Each wall is flat, endless, passes through zero and stands at right angles to its row. A trip goes straight from one point to another. Which walls does it cross, in order?
In the rows, 128 means zero.

Walls:
(1): 153,161
(2): 97,146
(3): 189,118
(4): 78,165
(5): 126,119
(6): 172,180
Trips:
138,75 to 106,70 -> 3
142,112 to 140,121 -> 6, 1
153,156 to 114,142 -> 4, 2, 3
124,133 to 101,167 -> none
157,100 to 98,104 -> 3, 2, 4

Walls:
(1): 138,120,163,123,151,149
(2): 106,102,98,98,190,123
(3): 153,126,137,110,117,131
(4): 93,140,93,204,145,137
(5): 165,113,60,83,186,92
(6): 128,88,195,147,144,142
(7): 184,118,194,108,116,133
Trips:
100,132,101,139,128,158 to 95,80,135,181,121,204 -> 6, 1, 2
126,178,80,119,145,200 to 100,140,142,105,44,134 -> 5, 2, 3, 4, 7
186,112,98,147,79,142 to 134,117,87,144,169,159 -> 4, 7, 2, 3, 1
97,146,114,124,169,100 to 112,175,97,100,151,144 -> none
178,169,102,139,133,123 to 196,104,153,114,174,85 -> 4, 1, 2, 6
183,119,90,143,136,123 to 143,100,122,124,101,105 -> 2, 4

Walls:
(1): 117,122,137,133,89,123,115,188,142,85,125
(2): 139,143,120,140,110,123,146,160,101,135,123
(3): 181,202,142,127,132,125,139,146,76,99,78
(4): 150,135,102,166,86,132,166,120,157,87,129
Trips:
115,149,145,157,101,189,79,170,119,60,137 to 88,111,150,115,78,125,106,142,142,124,137 -> 3, 2, 4
125,143,117,103,67,110,49,174,120,150,86 to 201,87,108,104,134,102,134,176,148,155,100 -> none
115,141,102,103,107,117,117,107,113,44,103 to 102,80,62,162,95,87,105,151,131,70,77 -> 2, 3
163,154,129,173,182,71,134,141,102,154,136 to 130,203,153,70,151,155,172,110,155,181,146 -> 2
147,96,139,141,156,108,117,145,159,100,111 to 149,150,64,130,182,172,53,128,135,144,141 -> 4, 1

Walls:
(1): 114,172,160,121,97,110,117,83,98,76,144,140,133,124,95,112,142,176
(2): 151,174,141,161,113,96,175,134,122,116,160,46,135,158,147,164,160,122
(3): 141,151,100,92,92,130,119,119,171,90,96,94,140,164,107,154,112,106
(4): 156,103,133,103,161,89,148,139,118,155,123,160,123,149,117,96,135,65
(5): 181,108,107,151,94,120,109,86,151,125,193,76,140,115,104,129,102,135
(6): 98,152,127,138,129,85,81,135,53,125,142,109,183,115,148,176,157,149
Trips:
51,114,116,107,138,86,93,175,199,158,150,85,176,115,78,145,144,110 to 105,133,133,170,135,114,168,81,123,185,154,127,134,76,153,92,144,158 -> 3, 1
160,156,127,139,119,108,113,131,151,138,86,178,122,127,104,143,123,105 to 145,160,182,115,82,83,161,144,173,153,189,73,84,131,144,159,120,133 -> 2, 5, 1, 4
71,94,120,139,199,130,133,96,125,162,122,142,124,140,126,144,193,147 to 118,173,137,103,186,144,129,79,145,170,178,130,111,102,153,83,115,108 -> 6, 5
113,102,111,112,141,131,111,135,162,149,88,130,167,121,135,110,177,97 to 89,131,106,118,156,118,114,105,179,157,176,116,124,96,119,149,99,141 -> 5, 4, 3
90,75,64,86,105,168,133,99,127,91,157,158,105,90,117,137,187,104 to 163,177,109,174,101,131,127,147,105,125,159,79,116,57,147,108,173,178 -> 3, 6, 2
140,141,89,52,127,116,105,113,114,111,127,151,169,153,110,93,150,99 to 188,157,117,172,206,112,114,88,133,118,129,108,149,154,133,103,109,163 -> 5, 2, 3
154,187,63,194,153,107,152,213,158,154,157,110,148,203,98,91,160,104 to 123,134,170,116,123,134,129,168,108,181,145,88,151,132,137,195,140,133 -> 6, 5, 3, 4
150,151,153,135,165,133,104,131,135,116,146,128,94,149,157,139,140,103 to 77,156,125,142,119,73,154,107,110,155,170,114,167,168,118,123,115,108 -> 6, 1, 5
